Rows are points. The window is the flat piece filled in between its corners: a triangle in 3 columns, a solid with four corners in 4, and so on. A path goes straight from each point to the next, and from the last back to the first. List the points from which the path goes on through the window.
In the rows, zero is written as 100.

Window (4 x 4):
[[43,134,118,63],
[135,70,19,164],
[106,95,109,78],
[67,134,120,148]]
Path:
(1): [99,174,119,152]
(2): [80,64,94,124]
(3): [99,50,64,143]
(4): [121,148,63,145]
(5): [128,140,55,104]
(6): [72,43,83,111]
(7): [54,102,95,108]
(8): [91,171,100,117]
(9): [75,188,128,57]
(10): [43,101,127,69]
(11): [64,104,150,101]
(12): [71,151,118,70]
(13): [129,136,39,120]
(14): [17,91,130,138]
(15): [21,118,136,73]
(16): [62,168,149,77]
Through the window after points: 3

Window (6 x 6):
[[105,116,37,44,91,138],
[96,131,192,65,111,47],
[144,112,159,149,121,82],
[123,66,185,80,104,90],
[36,145,59,155,68,99],
[137,122,98,80,69,173]]
Path:
(1): [135,102,77,106,62,99]
(2): [144,80,167,89,81,41]
(3): [148,89,177,72,125,145]
(4): [79,138,85,48,146,148]
(5): [134,93,55,70,32,93]
(6): [125,111,133,105,81,65]
(7): [80,130,171,62,155,121]
(8): [92,135,123,70,158,134]
Through the window after points: 4, 6, 8

Window (6 x 6):
[[87,64,100,145,125,39],
[52,85,64,94,122,34],
[97,111,81,100,133,124],
[79,46,116,120,102,133],
[63,108,109,71,133,66],
[117,20,125,5,84,113]]
Path:
(1): [48,63,76,117,154,84]
(2): [67,38,79,73,165,45]
(3): [77,138,141,107,76,123]
(4): [78,85,119,73,63,95]
(5): [83,54,95,47,139,102]
(6): [57,63,89,95,161,157]
(7): [131,135,82,97,91,60]
(8): [88,140,104,115,114,40]
Through the window after points: 2, 6

Window (8 x 8):
[[190,37,142,51,103,82,128,108],
[95,63,79,103,44,148,60,52],
[37,74,116,121,191,57,125,105],
[101,108,117,131,139,19,109,110],
[13,144,119,110,117,80,36,78],
[100,95,137,54,37,36,122,130],
[166,172,86,109,78,145,124,123],
[123,59,94,110,140,94,77,146]]
Path:
(1): [136,80,185,94,37,127,86,159]
(2): [100,75,163,164,41,107,102,94]
(3): [111,113,37,71,147,133,60,87]
(4): [86,106,89,72,139,36,100,112]
(5): [123,91,147,108,105,53,122,134]
(6): [93,118,166,151,97,80,134,105]
(7): [63,97,65,31,143,30,50,123]
(8): [83,109,44,70,153,53,121,59]
Through the window after points: none

Window (8 x 8):
[[111,93,124,123,120,114,116,67],
[6,76,150,32,144,56,119,82],
[5,29,157,54,84,30,88,119],
[129,161,115,84,57,103,125,79],
[93,113,44,125,63,160,115,100],
[93,114,69,112,91,68,132,124],
[123,138,30,122,78,117,55,106],
[116,80,91,67,109,123,109,121]]
Path:
(1): [101,99,76,80,70,62,139,67]
(2): [68,125,132,104,77,153,75,137]
(3): [90,91,113,77,123,104,103,135]
(4): [111,70,54,63,56,110,124,54]
(5): [103,64,78,53,119,42,148,66]
(6): [71,123,123,82,95,91,95,107]
(7): [99,93,121,106,95,109,99,132]
(8): [112,97,53,63,100,123,119,86]
(9): [98,74,84,86,91,47,102,83]
(10): [61,139,142,92,130,120,135,129]
(11): [111,167,114,134,103,120,94,131]
(12): [106,99,53,71,56,82,106,71]
Through the window after points: 1, 3, 7, 11

Window (9 x 9):
[[79,126,78,117,133,126,110,189,34],
[101,70,102,55,136,165,91,34,54],
[134,87,128,56,152,159,84,92,107],
[22,98,119,85,61,101,143,62,185],
[95,59,135,102,141,190,41,48,93],
[72,34,123,114,83,103,159,66,155],
[105,138,75,130,117,56,88,147,59],
[102,141,138,114,87,88,105,172,19],
[83,96,90,81,102,72,66,195,32]]
Path:
(1): [51,71,192,104,115,109,92,117,86]
(2): [161,125,5,101,93,108,111,90,82]
(3): [117,78,66,60,79,142,97,116,83]
(4): [29,93,161,152,184,123,88,89,93]
(5): [70,59,122,93,180,87,90,113,63]
(6): [114,118,87,111,99,140,75,153,42]
(7): [71,73,41,90,52,176,108,134,136]
(8): [49,115,151,89,109,46,114,92,104]
(9): [37,69,100,116,145,89,120,113,55]
(10): [149,157,116,100,65,152,101,129,112]
(11): [102,79,61,81,57,96,69,147,63]
(12): [78,109,163,85,195,117,85,150,56]
Through the window after points: 7, 11

Window (9 x 9):
[[126,71,151,102,107,123,120,53,138],
[58,121,105,145,58,63,124,83,65],
[35,67,94,111,120,88,77,108,111],
[86,128,114,94,73,100,80,78,81],
[135,109,91,148,101,123,127,195,83],
[70,47,87,116,44,103,106,66,105],
[88,126,59,135,108,95,138,161,148],
[139,101,77,46,93,27,117,92,141],
[70,98,91,173,78,109,79,66,61]]
Path:
(1): [96,117,119,115,58,35,96,118,112]
(2): [69,104,53,114,92,116,116,82,78]
(3): [103,72,96,92,119,130,110,101,59]
(4): [70,109,114,137,68,93,98,83,111]
(5): [92,78,121,106,65,69,74,94,123]
(6): [89,99,103,116,87,105,113,65,82]
(7): [106,83,54,110,95,81,123,111,64]
(8): [66,94,132,100,71,84,84,82,187]
(9): [102,115,133,109,49,91,87,111,119]
(10): [63,120,74,95,118,104,92,57,47]
(11): [96,99,56,124,96,87,133,83,78]
(12): [84,96,147,119,64,75,50,93,124]
(13): [59,99,132,156,75,50,87,117,153]
(14): [101,60,49,82,94,118,127,85,87]
(15): [81,83,80,107,117,78,125,87,101]
(16): [97,87,107,116,84,96,97,110,138]
Through the window after points: 7, 9, 11

Window (11 x 11):
[[171,154,93,142,115,78,101,100,84,95,67],
[47,119,99,90,107,75,96,65,154,48,125],
[138,150,118,76,155,140,71,116,61,160,97],
[112,64,103,145,124,48,171,110,70,67,141],
[142,106,122,92,61,74,153,69,121,51,129],
[73,112,98,119,120,156,60,46,84,182,77],
[100,122,54,125,84,75,153,88,80,57,173],
[58,40,42,59,103,118,77,62,105,76,101],
[79,119,108,107,123,186,81,106,47,122,47],
[27,70,81,80,78,162,18,126,87,169,79],
[64,91,56,79,99,130,119,91,184,99,110]]
Path:
(1): [38,136,87,18,119,81,103,116,96,131,66]
(2): [88,96,94,100,102,59,104,96,48,150,41]
(3): [118,116,105,109,124,142,95,97,120,77,133]
(4): [108,97,104,101,101,183,5,91,135,118,141]
(5): [63,125,84,76,108,88,155,95,61,117,44]
(6): [71,134,88,56,131,79,123,95,85,115,64]
(7): [96,68,90,112,86,146,57,82,108,104,107]
(8): [90,51,84,118,131,142,82,85,88,88,171]
(9): [48,175,68,77,40,62,116,106,116,111,51]
(10): [85,116,96,84,116,96,115,78,100,120,107]
(11): [123,78,71,139,101,112,84,108,86,79,132]
(12): [125,69,71,175,96,179,109,69,149,80,129]
Through the window after points: 8, 12

Window (11 x 11):
[[123,108,132,60,109,113,55,150,66,93,114],
[109,111,98,65,65,115,58,124,31,33,67],
[95,119,83,128,88,74,79,99,157,98,156],
[97,71,96,65,62,100,109,157,53,79,108],
[162,80,91,97,75,143,74,155,52,65,94],
[109,94,145,88,67,76,101,64,195,100,72],
[121,100,45,94,96,108,68,109,47,151,129],
[118,155,121,98,78,89,144,76,154,103,118],
[92,123,105,144,126,59,127,93,156,117,88],
[56,125,122,149,82,121,117,79,151,134,115],
[86,102,91,95,131,114,122,67,166,96,122]]
Path:
(1): [103,83,124,110,108,104,97,61,116,87,119]
(2): [89,103,123,128,97,60,63,49,74,109,118]
(3): [116,134,90,87,81,157,123,145,157,96,91]
(4): [103,130,59,78,81,120,106,128,156,115,77]
(5): [111,89,103,126,111,73,86,93,55,120,134]
(6): [119,93,125,107,100,101,85,102,103,91,109]
(7): [53,111,47,75,73,114,112,126,139,95,76]
(8): [84,121,97,69,82,82,100,104,162,111,64]
(9): [130,96,144,111,71,93,112,73,139,87,121]
(10): [125,97,118,95,103,82,73,102,75,74,122]
(11): [101,121,103,74,86,122,91,120,103,88,93]
(12): [108,135,74,97,79,92,72,154,110,115,123]
Through the window after points: 4, 8, 10, 12
